Each row is a point. Before rounding, the points of a table are all equally far from one centre. They may lie mostly on one side of it. Where is the centre, to within rounding?
(in the rows, 128 means zero)

Points, 9 rows:
[[ 69 164  96]
 [ 70 167  95]
 [ 91 160 121]
 [ 96 186  86]
 [ 76 157 114]
 [ 68 162  56]
 [ 77 177  85]
 [131 179 100]
 [ 83 182  78]]
Centre: [111 133  77]

Points, 13 rows:
[[123 144 134 146 106 156  38  87]
 [120 124 117  87 147 138  43  56]
 [110  94  57 131 124 159  74 177]
 [103  82 111 125 122 175  53  97]
 [151  75 104 170  92  86  37 160]
 [148 104  60 147 172 137  12 105]
 [ 68  65  97 124  95  82  88 103]
 [ 92  51  94 146 144 139  55  93]
 [117 135 141 144  77  99  38  85]
 [102 107  79 103 133 118  13  84]
 [135  96  73 196  83 161  80 133]
 [ 96 142  81 147 105 105  67  32]
 [167 125  97 133  50 160  65 112]]
Centre: [149 116  88 134 131 103  97 109]

Points, 17 rows:
[[139  39 120 124 160 128 190  85 142  70 108]
 [120  37 111 108 145 111 201  65 105  84 161]
 [162  38 139 174 193 150 150  76 123  90 193]
 [158  35 134 169 188 152 161  80  80 153 167]
 [142 120 137 108 159  98 196  68  95  63 151]
 [133  99 139 112 179 179 196  30 104 112 180]
 [124  70  85 124 168 138 190  49 126 135 160]
 [153  65 143 132 197 152 216  51 117 112 147]
 [ 68 101 151 152 131  96 150  67 159 112 168]
 [ 93  69 125 141 171  98 195  54 132 135 136]
 [ 82  25 126 131 199 149 155 133  88 101 190]
 [129 115 141 136 151 124 202  58 147  71 123]
 [125  74 164 124 155 122 190  30 113  62 167]
 [137  77 141 114 187 108 196  34 138 118 148]
 [ 79  87 204  84 145 158 201 109  96  87 120]
 [165  59 113 144 199 153 186  73  81 131 132]
 [ 77  73 179 102 161 125 164  37  99  82 123]]
Centre: [125  85 156 120 153 145 148 107 114 115 156]

Points:
[[182 122 121 149 134 190 201 149 150  92 173 169  80 169 129 167 224 109]
 [155 112  96 149 114 118 220 159 123 140 149 171  48 152 141 115 223  91]
 [206 113 110 146 143 180 181  75 152 134 212 154  59 114 125 132 174  87]
 [166  85 111 146 122 205 218 129 154  70 132 170  75 139 132 141 195  50]
 [138 108 134 131  99 144 218 155 188 130 164 171  62 137 128 121 159  32]
 [184 122 156 162 128 148 192 109 161  87  84 193  42 169 128 161 210  82]
 [164 127 153 145 114 157 234 133 141 105 149 161 103 127 140 143 241  62]
 [177 103 146  93  98 152 157 131 163  64 143 180  60  95 143 111 221  64]
 [179 105 117 112 122 159 205 125 177  47  88 179  68 111 150  54 170  77]
 [133 123  82 125 151 185 220 179 165  79 176 137  61 125 181 126 167 130]
 [137 165 112 110 141 164 191 140 162 104 117 140  44 132  89  71 188  41]
 [172 103 128 164 110 170 224 145 125  93 151 168  26 142  66 132 173 107]
 [151 102 128 153 125 164 242 181 141 112 121 191  68 134 143 162 191  82]
 [198 106  87 158  85 159 186 135 151 101 138 174 104 116 135 125 192  88]
 [184 135 127 137 142 161 194 112 172 133 180 183  34 134 139  85 195  56]
 [164  88 175 115 139 174 195 113 107 163 135 196  32 134 137 107 209 111]
 [164  72 112 151 119 179 205 121 212  92  83 146  64 115 132 128 205  74]
 [189 134 149 110 119 168 142  80 116 169 173 115  59 123 141 156 176  97]
 [151 109 100  66  81 111 226 113 132  76 136 139  18 157 121 115 167  69]
 [ 76 108 117  97  99 157 210 114 144  72 143 154  44 133 126  75 171 150]
 [124  70 142 135 110 142 231  94 145 101 175 156  42 133 188 121 215  89]
 [170 136 132 167 150 126 228 115 119 147 129 212 113 138 126 128 209  80]]
Centre: [153  99 141 110 173 120 186 116 147  98 132 132  84 133 124 127 156 111]

Points, 29 rows:
[[166  76 167 140 131 169 141 144 196 105  96  94 112 121  50 204 135 113
  189 107 108 147  79 116]
 [202  84 105 137 103 181 191 155 172 133 105 124 109  92  76 143 133 149
  124 128 130 108  57 110]
 [198 105 124 118 137 122 167 156 212 132 111 133  76 125  94 140 114 116
  114 124 100 140  96 113]
 [169 100 157  92 132 177 149 117 187 179 162 145 145 131  99 148 136 143
  160  94 117 196  58  93]
 [147  84 136  75 119 160 136 161 124  95  65 171 100 180  69 153 139  84
  177 107  90 128  97  72]
 [185  50 105 120 133 116 117 155 161  96 105 139 167 120  70 203 193 153
  148 145 126 137 102 107]
 [219 152  94 128 151 189 140 160 183 135 103 121 126 157  29 161 148 128
  187  96 112 164  82 120]
 [189  86 129 114  83 134 139 154 144 185 120 114 100 108  64 167 112 139
  160 114 104 175  81  87]
 [159  57 154 115 123 151 132 154 171 177 113 139 120 165  25 175 118 177
  197 118 127 147  51  86]
 [ 94  41  98 100 114 154 147 136 129 125 193 139 149 125  76 138 134 112
  142 119 123 152  62 103]
 [165  90 157  90 110 200 193 175 133 170  99 194 158 115  39 126  66 128
  176 121 163 104 120  95]
 [180 117 135 140 162 205 185 132 188 125 150 149  73 167  95 200 128 129
  173 106 123 108  82 165]
 [154  87 164 127  92 195 173 147 212 159 101 123 126 174  78 180 119 102
  177  81 156 109 104 123]
 [178 100 140 135 103 188 199 197 149 141 125 112 108 111  76 147 165 121
  207  94  83 113  83 110]
 [158  88 154 146 134 179 178 156 164 141 103 117  65 126  41 148 102 139
  199 144  92 119  81 105]
 [190 125 140 113 153 146 164 143 174 104 125 158 143 112  18 168  85  93
  174  65 120  89  53  83]
 [177  91 139 144 171 214 160 163 159 117 150 157 111 116  87 137 111  88
  159  81 139 157  63 106]
 [224 123 154  95 117 180 185 126 168 114 133 105 115 138  12 149 130  71
  174  93 125 150 113  94]
 [150  82 125 138 147 129 185 167 173 121  91 154  83 181  61 185 186 112
  166 110 126 151  83 119]
 [153 122 137 113  98 201 171 141 147  73 129 101  95  68  53 127 144 180
  145  78 129 163  81 107]
 [203 110 194 152 122 176 124 170 170 168 129 144  94 103  79 151 146 151
  180 166  97 117 119 175]
 [170 101 131  90 127 140 185 150 220 129 115 134  93 105  39 145 150 119
  159 103  89 119 120 150]
 [197 109 145 124 131 161 154 145 155 159 151 137 120  83  81 174 153 123
   64  98 121 159  47 110]
 [166  82 145  89 138 184 166 180 111 107 183 144 136 148  50 126 134  59
  194  74  72 148  83 154]
 [162  99 150 155 173 186  85 174 192 146 120 140 129 141  22 172 155 106
  126 109  88 144  93 122]
 [181 128 187 101 121 153 115 160 167 111 112  77 117 149  98 180 133 106
  199 142 132 151   7 109]
 [170 132 143 145  83 164 151 153 143 114 107 196 118 125 119 147 107  83
  134 131  84 145  73 157]
 [147  86 128 125 131 162 210 128 198 183 132 118 156 171  64 154 151 147
  166  95  73 110  73 113]
 [150  72 156  61 114 154 171 167 134 166 113 166  86 127  92 165 150 104
  199  89 134 112  57 110]]
Centre: [152 136 168  97 141 148 151 164 112 115 140 121 155 160  67 154 125 153
 135 122 137 115 107 136]

Points (27 x 24):
[[238 136 141 101 144 130  57 160  78 131 115 165  98 166  45 124  93 133
  137 111 137  90 138 135]
 [216 153  73  88 134 105  95 191  47 113 119 117 164 166  91 117  98 161
  121 131 164 104 110 135]
 [224 147 156 150 158 106  81 205  70 118 106 119 107 135  82  99  67 169
  146 160 119 122 118 116]
 [213  97  86  84 141  85  62 170  61 110 108 106 113 137  50 147  86 125
  117 152 135  88 188 149]
 [185 129 110  89 113  44  45 142  68 118  86 165 118 160  80 134 119 167
  127 142 171  90 141 136]
 [183 145 134 139 156  63  45 225  89 130  91 176  96 140  78 118  74 151
  125 107 111 130  94 140]
 [249 124 117 111 127 104  73 204 104 145 115 148 108 159  42 108  85 152
  120  96  98  94 122  95]
 [214 139 142 116 143  97 109 180  76 131 120 118  94 167  56 127  67 186
   99  96 124 122  91 121]
 [219 151 162  89 145  59  89 201 131 134 130 166 142 139  68  73  76 120
  156 149  95 122 111 114]
 [222 142  89 124  93 120  43 143 102  91 105 131 115 168  81 135 100 165
  164 107  77 160 125 156]
 [209 167 127  95 152  84  38 186  43 139  89 128 116 168  95 132  82 131
  112 101  88  89 116 140]
 [232 138 152 132 142  94  75 219  97 121 109 140 108 151  69 126  85 181
   88 106 129  81 128 135]
 [244 176 116 112 154 121  76 185  88 140 105 163 115 167 133 139  67 141
  133 129 105  72 142 146]
 [185 158 126 106 141 130  68 194  78  89 122 161 101 127  64 120  67 178
  132 122 102 131 105 160]
 [230 161 116 114 137 105  96 184 109 118  95 175  77 152  34 132  87  97
  137 123 154  99 139 123]
 [176 167 106  90 125 126  84 148  55 116  68 133  96 138  69 134  60 150
  133 160 135  58 141 144]
 [191 159  98  67  89  74 124 188 120 111 107 158 127 164  58 118 106 163
  127 107 113 106 157 151]
 [207 176 133  56 111 104  82 176  96 140 106 141 138 127 101  79  80 160
  164 126 120 112 101 121]
 [202 148 162 106 152  96  63 218 108 157 104 141  87 136 109 151  96 171
  120 117 165 116 118 129]
 [201 127 129 110  95  84  87 190  76 141  98 173 117 162 104 154  87 160
  149  94 121 125  87 140]
 [204 120 145 127 118  66 107 192  99 132 112 151 128 176  39 121  89 191
  136 163 133 122 111 136]
 [178 142 172  78 138  85  77 174  94 113 136 164 122 187 112 101  65 163
  134 155  97 134 117 141]
 [225 185 123  96 179  88  40 163  70 112 117 162 134 179  71 115  88 124
   99 106 150  86 108  83]
 [181 148 137  88 126 111  57 191  73 151  56 147 122 152  71 130  85 188
  122 136 152 106  94 125]
 [195 160 131 108 191  96 106 198  83 137 125 181 144 135  53 149 119  97
  115 162  59 103 138 152]
 [211 135 147 109 159  94  81 215  86 115 117 143 114 130  25 178  92 149
  120 139  92 145 111 118]
 [196 118 141 111 110  84  79 234 104  94 106 155 124 134 126 107 103 144
  146 160 105  75 159 124]]
Centre: [158 130 106 136 153 100  79 136 146 121 106 118 154 136  94 136  96 119
 112 130 116 107 123 115]

Points (30 x 24):
[[115 145  74  95  93 151 195 132 192 105 188  99 167  98 136 140  46  59
  111 149 118  56 149 119]
 [129 193  72  60 112 166 184  66 173 196 155 171 154 101 126 130  87  52
  132 168 113  92 135 100]
 [142 149  84 100  75 115 176 111 158 205 162 156 136  87 141  81  46  51
  182 134  84  68 139  96]
 [138 135  96  69  94 124 212  94 185 169 145 147 146  76 137 119  50  96
  123 132 100  48 164 140]
 [145 157 123  77  73 118 181 114 168 214 168 164 165  82 135 105  66  78
  178 168 108  67 167 105]
 [101 177  88  83 109 119 169 158 151 167 155 141 115  67 132 123  33  64
  120 127 133  49 141  77]
 [128 169 112 122 127  81 166  68 199 172 187 112 129 103  95 120  64  53
  171 152 103 103 182 122]
 [161 158 107 115  94 137 179  98 177 189 198 147 122  87 107 115  66  66
  182 157 117  46 193  65]
 [143 137 106  92  95 135 164  62 147 167 175 141 114  46 136  78  63  67
  156 170 106  61 165 102]
 [132 164 121  72 103  97 146 123 203 178 182 141 152  55 137 118  45  49
  158 173 109  58 146 116]
 [132 154 110  91  70 100 154 102 157 182 142 148 170  90 151  94  41  83
  165 154 149 102 175 106]
 [171 174 120 113 160 165 209 128 159 199 168 118 164 119 113 127  64  66
  140 186 109  48  90  98]
 [163 153  96 109  82 103 185 161 157 201 189 132 150  68 109 105  53  63
  184 157 106  92  94 119]
 [100 146 106 105  94 145 168 116 190 151 148 146 174  69 132  95  42 105
  119 144 137  91 200 117]
 [160 152  78  88  80 155 172 119 201 177 159 154 138  79  96 111  32  49
  135 172  95  75 126 112]
 [180 170 125  67  94 119 173 127 154 217 167 127 157  46 141 136  46 100
  165 127 116  40 149 132]
 [108 151 114  80  85 156 171 127 142 131 159 130 189  54 135  91  59  63
  118 140 127  66 161 104]
 [116 126  82 105 124 113 126 108 192 166 162 148 160  90 130  96   9  65
  149 148  95  58 149  75]
 [179 160  84 115 123 132 183 151 132 194 174 151 121  69 112 120  88  41
  134 165 119  45 167  77]
 [125 161  35 117 101 175 165  65 167 169 130 111 186 127 142  99  47  91
  166 127 122  59 133 139]
 [ 96 167  93 128 114 134 169 119 183 156 174 140 139  72 142  92  13  70
  144 166 110  43 127 102]
 [155 139 109  93  89 161 202  96 166 170 152 137 170  95 120 118  53  67
  122 204 112  70  98 108]
 [154 143 120  70 128 142 162 142 155 182 144 180 146  80 124  97  40  80
  183 173 145  60 152 107]
 [154 163 105 134 133 146 186  97 161 160 174 140 141  68 101 107  11  77
  138 122 141  44 138 110]
 [141 127 156 102 112 109 140  77 141 163 155 134 114 122 122 111  56  75
  132 184 100  66 172 136]
 [124 139 100  64 121 147 152  98 160 159 154 136 166 155 100 103  60  55
  152 182 102  49 132 102]
 [148 175 143 103 127 127 188 107 143 195 191 119 132  74 118 120  36  91
  168 134 136  33 172  96]
 [138 174 130  72 121 142 156  76 158 149 149 119  88  94 108  97  41  55
  131 103 135  70 123 107]
 [120 139 110  90 106 145 174 136 139 185 175 136 153  92 128  98   7  55
  155 159 115  74 161 102]
 [128 163 107  59 112 114 202 101 140 149 151 147 147 105 126 131  50  59
  120 181  96  75 166 104]]
Centre: [145 155 101 119 127 155 140 122 164 153 152 115 138  91 143 152 100 106
 164 133  96  99 131 102]
